Rows are points. Examples show where two turns around zero, p and q, send a point. Write where each new point lands after one turn and then the other. Backwards means that the second turn is done in reverse. Each puzzle has new turns, and all numbers are rounded.

Turn p:
[18 13] -> [ 1 22]
[ 18 -25] -> [31 -1]
[-36  12] -> [-31 -21]
Turn q:
[25 16] -> [21 21]
[15 -6] -> [16 -3]
[-40 -10] -> [-37 -18]
Where do these land?
p, then q: [ 15 -10] -> [15  9]
p, then q backwards: [-28 -23] -> [ -6 -36]
q, then p backwards: [13 33] -> [31 17]

Turn p:
[ -9 -12 -25] -> [ -5 -11 -27]
[27  1 11] -> [23 -4 17]
[ -1 -40 -15] -> [ -5 -40 -15]
[ -8  24 -31] -> [  5  24 -32]
[ 9 -6 19] -> [ 3 -7 21]
[-18  34  41] -> [-20  38  36]
Turn q:
[ 15  -8 -15] -> [ 18 -12  -8]
[ 4 15 61] -> [-18  17  58]
[ 17   6 -27] -> [ 27   1 -17]
[  8 -15  20] -> [ -4 -15  21]
[ -8  13 -14] -> [  1  14 -16]
[-36 -11 -25] -> [-24  -4 -38]
Where do these land?
p, then q: [ 24  14 -18] -> [33  1  2]
p, then q: [-35   0  30] -> [-43  17   2]
p, then q: [12 -9 28] -> [-12  -9  28]
p, then q: [ -2  -5 -39] -> [ 20  -9 -32]

Turn p:
[ 15  34   8 -22] -> [-12  38  -8 -17]
[ -8 -42  13  18] -> [ 24 -29  27  14]
[ 7 19  7 15] -> [ 15  14 -16   0]
[-42  11 -11 -26] -> [-42   6   1  29]
[ 16 -29  -8  43] -> [ 39 -38  -7  -5]
[ 12   7  -8 -29] -> [-23  10   4 -21]
Turn q:
[  2 -10  25  30] -> [15  2 37  7]
[ 8 15 10 -9] -> [-15   7   4 -14]
[ 14 -15 -45 -53] -> [  7  -8 -67 -26]
[  2   6 -17  15] -> [ 4 16 -6 16]
[-26   5  27  16] -> [-13 -16  32  17]
Where do these land?
p, then q: [ -7   9   2 -11] -> [-12  -1   3  10]
q, then p: [ 12  18  29 -20] -> [-24  17  24  16]
p, then q: [-10 -41   0   4] -> [ 27 -17  25 -11]
p, then q: [-27   4  36  22] -> [ 8 40 29  7]
q, then p: [ -1 -24 -35  -7] -> [ -2 -26 -21 -28]
q, then p: [ 33  35 -31  11] -> [-20  27 -47   6]

Turn p:
[ -5   1  53  -6 -15  -7] -> [-21  31  31   3 -24  13]
[  1  -4  -3  -3 -17  47] -> [  6 -17 -16  -8 -18  40]
[ -6 -19 -17  11 -17 -13] -> [ 15 -15   0  21 -12 -16]
[ -6   4 -18  -7 -12  -5] -> [21  0 -7 -3 -5 -9]
[  5  -4 -12 -15 -14  -3] -> [23 -5  7 -5 -4  0]
[ -9   5 -17   5  76 -14] -> [-39 -14 -17 -24  46 -40]
[21  3 14  4 22 -8] -> [-17   5  14   2  26   3]
[ -1  14   0  11 -22   3] -> [ 11  14 -11  14  -9   9]
Turn q:
[-15   1  16  -6 -30   3] -> [ 13  19   2   2 -29   6]
[ 31  14  22 -13  25 -28] -> [ 13   1  27  12  30 -36]
[ -6   8 -14 -14 -20  26] -> [ -6  11  -7 -32 -18   7]
[  9  12 -19  37 -13   5] -> [ 20  -6 -17 -10  18  31]
[  1   5  -4 -19  23 -25] -> [-12   6  -2  12  17 -30]
[ -7 -56 -10   3  -3  15] -> [-16 -43 -14   7 -34   7]
[-13  17  10  13  18   5] -> [-12  13  13   9  16  17]
Where do these land?
p, then q: [-26  16  -4   4  40  10] -> [-32  18 -32   5  -1 -17]
p, then q: [ 37  -5 -12  -6  -7  25] -> [-16 -33  24 -18  -3   7]
p, then q: [-24   5  41 -16 -13   5] -> [ 13  41   5 -13 -24   7]
p, then q: [ 12  33   2   4  24 -29] -> [-17  21   6  13  40 -10]
p, then q backwards: [-27 -12 -13   1 -26  -8] -> [  1 -25   9 -15 -27 -13]
p, then q: [  8  -6   1 -20   3  -7] -> [  1   0  18   4  -5 -14]
q, then p: [ 14 -10 -36  18 -27  -5] -> [ 31 -36   0  -9  18   3]
q, then p: [  5 -21  21  17   6   9] -> [-16 -12  11  17 -14  18]
